Every row gives one point. The window is the flat piece filled in between its corners: a triangle in 3 columns, a solid with four corners in 4, and so on. A path goes straight from each point to the next, and from the last back to the first. After which points does the path pass through the window?
(in the rows, 128 means zero)

Window, 3 rows:
[[163 147 157]
 [ 82  96 131]
 [149  81  58]]
Path:
(1): [159 107 200]
(2): [151 138 113]
(3): [81 93 40]
(4): [188  63  91]
(5): [104  62 112]
(6): [ 43 140 122]
(7): [196 151  97]
(8): [158 107 143]
(9): [219 118 177]
(10): [106 165 131]
(11): [ 74 121  92]
(12): [108  77 172]
Through the window after points: 1, 9, 11

Window:
[[149  81 122 193]
 [ 95 192 157  62]
 [162 125  29 161]
 [ 98 112 122 103]]
Path:
(1): [165  95 115 112]
(2): [ 84 231 130 127]
(3): [104  90  96 167]
(4): [160 101 133 128]
(5): [187  91  67 106]
(6): [ 70 174  61 148]
(7): [132 112  85 182]
(8): [204 158 107  87]
(9): [198  84  95 155]
(10): [ 62 149 165 147]
(11): [ 81 115 124 133]
(12): [140  96 154 110]
(13): [190  52  52 118]
(14): [140 111  76 204]
(15): [ 60 123 110 139]
(16): [146 150 191  44]
Through the window after points: 9

Window (6 x 6):
[[169 137 135 158 105 173]
 [ 29  26 166  92  91  78]
 [151 151  80 175 139 114]
 [114 162 137  67 130 116]
 [145 183  67 149  96 187]
 [ 58  89 145  54 175 136]]
Path:
(1): [100 164 109 132 135 148]
(2): [ 61  86 179 154 119 105]
(3): [ 49  33 134  51  88  87]
(4): [143  64 116  86 108 125]
(5): [ 88 126 123 138 139 136]
(6): [ 41 148 154  65 160 128]
(7): [158  63  87 121 135 149]
(8): [159 133 107 116 115 168]
(9): [130 185 116 147 133 138]
(10): [  7 110 185 100  94 119]
(11): [106  78 108 117 101 117]
(12): [139 134  83  83  86 135]
Through the window after points: 2, 6, 10

Window:
[[148 205 132 100  96 114 172 124]
 [161 124 175 122 129 129  64 168]
 [156 179 141  70  88 171 153 167]
 [100   7 141 113 150 127  95 136]
 [150  94 104 127 135 154  59 140]
 [126 202 164 120  74 178 170 114]
 [103 118 143  95 171 150  92 138]
 [123  85 128 151 160 145 100 189]]
Path:
(1): [127 155 127 102  96 140  99 148]
(2): [ 76 105 123 100 117  98  95 155]
(3): [172 132 145 113 160 162 125 143]
(4): [153  88 151 124 194 148 128 116]
(5): [ 92  50 125  99  89 133  76 165]
(6): [113 148 111 154  65 132  93 174]
(7): [164 118 148  75 207 172  98 115]
(8): [144  80 143 142 186 154 164  99]
(9): [107  71 141 112 122 137  95 156]
(10): [ 77 154 128  75 101 121  88 120]
(11): [180  93 154 171 151 183 123 153]
(12): [169 123 132 114 142 155 135 146]
Through the window after points: 4, 8, 12

Window, 9 rows:
[[ 57 150 110  55 103 116 138 130 193]
 [ 20 157 157 176 105  90  51  74  72]
 [129  96  83 173 128 150 111 155 139]
 [ 80 123 167  66 108 153 204 113 184]
 [167 100  94 189 132  82 134 116 100]
 [147 114 155 159 137  97  88 124 147]
 [ 45 192 167 179 167  81  76 135  77]
 [196 121 102 219  90 104 119 179 127]
 [ 88 181  61 157 101 165  85  40 150]]
Path:
(1): [ 96 174 118 110 150 167  79  77 102]
(2): [ 23 128 144 178 106  31 145 153 162]
(3): [ 59 167 169 173 123  97 162 139 180]
(4): [111 129 123 117 110 117  96  99 108]
(5): [184 165 135 112 107 106  66  89 115]
(6): [ 96  98 146 185 146 105 113 139 161]
(7): [114 109 121 198 112  95 108 111 141]
(8): [167 146  98 159 121 101 119 144  59]
(9): [ 83 194 108  71 115 193  84 170  95]
(10): [ 94 101 117 202 106  84 155  57 178]
(11): [121 142 130 218 140  97 143 171 153]
(12): [154 110 116  74  62 121  43  79 106]
(13): [ 78 170 127 114  94 133  79 137 114]
(14): [ 86 114 125 184 135  70 135  91 156]
(15): [ 94  84 116 201 112 110  58 146 249]
(16): [158 142 109 119 127 132 166 130  85]
Through the window after points: 5, 7, 11, 13

Window, 11 rows:
[[120  90  72 131 141  82 118  91 146 117  92]
 [127  95 147 103 129 116 141 114  26 141 178]
 [ 96 201 139 210 140 173 198  63 174 196 172]
 [142 119 143 133 178  81 137 133 132 141 106]
 [155 123  90 138  84 110 150 138  63 130 109]
 [ 89  96 149 142  58 141 170  98 124   7 107]
 [ 97 129  84 102 153 121 138 174  82 115 110]
 [104 124 102 126 192 127 167 122 130 215  62]
 [167 108 107 146  44 148  18 140  98 137 118]
 [159 147 134  55 142 155 117 112 118  94 120]
 [146 123 130 103  71 189 153 149 135 119 178]]
Path:
(1): [132 103 106 142 137 145 143 114  79 120 126]
(2): [ 85 127 113 118  99  74 129 138 143 149 121]
(3): [120 178 159 104  52 134 146 122 137 152 133]
(4): [129  52  84 153 212 119 125 119  99  95  75]
(5): [132 121  95 132 154 141 147 117 110  99 107]
(6): [127 133 133 110 101 120 143 126 107 153 113]
(7): [134 115 149  98  97  90 145 128 124 145 129]
(8): [132 127 104 150 186 149 129 134 115 100 109]
(9): [126 151 104 165 159 203 165  99 104 118 139]
(10): [116 163 145 150 104 127 159  98 161 179 156]
(11): [120 137 109  83  65  72 111  99 127 162 127]
(12): [143 109 122 145 126 160 111 139  98 139 121]
(13): [136 103 143 177 173 184 163  68  86 112 124]
(14): [116 164 110 118  75 105 143 141 128 176 165]
(15): [131 111 156  84  76  91 157 165 126 108 127]
(16): [106 117  81 183 166 197 126  55  68  99 137]
Through the window after points: 3, 5, 7, 9, 11, 13, 15

Window:
[[ 66 151 114 146  89  82  38 145 133 152 134 139]
 [174 122 101 219 110  66 154  61 133 150  52 160]
 [109 151 119 157 142 102  85 138 156 108 213 176]
 [126 161  64 107 139 150  63 166 132 206 164 162]
 [157  32 199  66 100 111 139  88 113  98 172 128]
 [115 181 112 108 127 101  74 139 116 134  95 195]
 [ 38 101 208 101 180 159 111 119  82 190 134  73]
 [168 103  70 182 123 203 197 184 181 138  62 168]
 [ 91 125 100 191 113 113 249 201 140 154 191 155]
 [ 75  91  61 130 115 148 166 112 116 117 231 172]
 [132 111 179 139 104 143  83 148  67 130 152 154]
 [116 120 159 119 132  66  84 110  64  95 148  76]]
Path:
(1): [151  67 105 133 158  68 117 170 111 128 131 172]
(2): [112 101 117 153 129  98 148 162 111 133 143 151]
(3): [108 150 120 167 104 125 185 147 135 151 173 142]
(4): [115 166  90 158 107 155 136  89 103 141 140 127]
(5): [107 101 158 145 154  98  97 195 130 163 104 176]
(6): [ 58  80  94 196 173  82 170 238  79 179 131 146]
(7): [133 138 127 147 103 140 151 106 150 141 137 143]
(8): [137 175 115 163 103 183 158 113 137 122 135 162]
(9): [ 91  60 133 148 133  64 128 169 111 143 120 135]
(10): [110  67 108 185 171 121  96 146 109 103 136 209]
(11): [123 140 158 128  90 135 124 153  95 154 164 130]
(12): [ 96 208 112 141 123 146 123 124 163 100 154 111]
(13): [123  72 135 149 141 120 109 150 110 158 158 178]
(14): [173  40  59 203 118  65 138 215 136 134 181 191]
(15): [ 78 178 144  99 137 204 126  97 129 151 118 124]
(16): [ 87 199 133 188  75 120  92  62 141 144 129 123]
Through the window after points: 2, 6, 10, 12, 14, 16

Window (14 x 14):
[[134 187 154  72 137  97 119 139 140  99  91 169  81 212]
 [232 123 132 105  92  88 131 139 114 129 164 174 149 124]
 [142 143  89  64  93 117 142 150 179 114 186 106 165 226]
 [115 179  77 209 131 181 155 145 146 157  57 103 112 130]
 [ 89  82 138 201 202  91 210  93 140 144 143  66 106  32]
 [174  80 136 104 115 144 140 161 153 101  85 180 145 239]
 [101 147 153 150 208 134 236   8 142  76 131  86 170   7]
 [123 142  92  88 116  87 155 181  88  58 108 150 162 196]
 [130 115 137  88  69  95  61 139 157  81 123 132 174 168]
 [136 124 151 103 128 183 120 195 114  93 162 148 123 158]
 [ 54 139 144 216 217 118 198  83 140 145 168 161 182  66]
 [149 111 108 122  92 103 156 165 196  55 173 189 124 126]
 [123 131  15 166 208 181  93 107 125 149  68 127  78 140]
 [118 104 121 189  88 135 156  88  94  97 179 161  97 162]]
Path:
(1): [ 97 118 123 117 102 135 135 140 145 110 118 165 129 158]
(2): [111 141  93 138 130 155 162 114 129 166  85 137 110 115]
(3): [169 152 136 167 130 118 127 172 154  60 157 120 147 173]
(4): [131 107 163 158 162 100 128 147 144  51 131 129 122 198]
(5): [146 139  79  86  94 135 159 142 131 126 116 174 143 152]
(6): [104  91  90  98 118 180 127 166 135 134 112 173  95 118]
(7): [186 172 119 160 139  81 141 111 131  69 133  90 154 197]
(8): [158 194 100 220 239  71 156 100 111  82 132 113 145 146]
(9): [106 127 119 130 104 157 157 137 154 144 117 142 129 128]
(10): [ 94 138 107 148 110 137 176 132 130 143 112 177 138  90]
(11): [153 132 132 178 195 136 140  98 146  80 136  82 132 190]
(12): [205 147 130 168 159  66  84 140  92  96 148 151 148 143]
(13): [ 85 106  99 105  86 202 244 125 171 141 116 153 108 143]
(14): [ 96 112 104 130  94 132 178 106 137 118 125 185 110 123]
(15): [172 133 151 191 165 107 113 134 131  60 204 101 158 163]
(16): [179 146 108 145 120 105 102 130 137  92 118  88 166 160]
Through the window after points: 2, 4, 8, 10, 14, 16

Window:
[[ 85 239 196 144  19  57 101 200  56 243 201 217 137  52]
 [143 116  36 103  82  51 129 153 160 188  67 134 143 129]
 [169 106 174 147 100 139 135  20 142 166 108 113  81 150]
 [201  94 119 173 139  93 101  92 148  95  84 190 178 127]
 [143  77  69 174  81 164 156 140 177 146 154 145 144 205]
 [101 160 178 199 152 106  52 147  70  77 118  56  85 149]
 [ 91  65 168 123  74  35  65 152  68 198 118 196 130  52]
 [144 115  83 230 123 118 192 166 248 168 126  75 139 128]
 [117 144 104 162 177 145 110  92 176 180 122  94 194 135]
 [106 124 115 164  61 118 102  73 157  96 113 108 189 130]
 [116 118 124 119 159 141 138 103 177  52 111 143 148 126]
 [145 103 118 176 104 170 188 106  97 116  99 128 173 126]
 [104 100 139 221 159  99 155  39 120 101  89 159 100 179]
 [155  92 129 146 160  62 165 105 146  67 140 108 196 177]]
Path:
(1): [153 140 163 136 146  95  86 127 146 150  61 109 166 174]
(2): [133 107 111 172  91 112 134  86 136 122 132 129 122 120]
(3): [165 128   7 193 147  86 169  91 174 169 168 153 116  81]
(4): [126 104 147 142  97 116 138 120 150 136 101 127 175 157]
(5): [123 118 178 136  96 138 148 146 138 143  29 138 156 143]
(6): [140 101  51 165  98  97 131 107 158 143 153 134 142 155]
(7): [118  97  75 207  84 152  37  56 152  76 168 111 120  71]
(8): [132 132 148 135 135 106 181 116 155 173  86 127 176 186]
(9): [110 132 172 185 139 101 104 144 140 150  78 166 160 202]
(10): [133 114  72 164 123 133 159  56 139 137 163  85 133  67]
(11): [169 113  38 140 103  90 126  79  91 106 175 129 146 114]
(12): [105 115 219 180 139 133 150 151 180 173  47 151 134 162]
Through the window after points: 1, 5, 7, 9
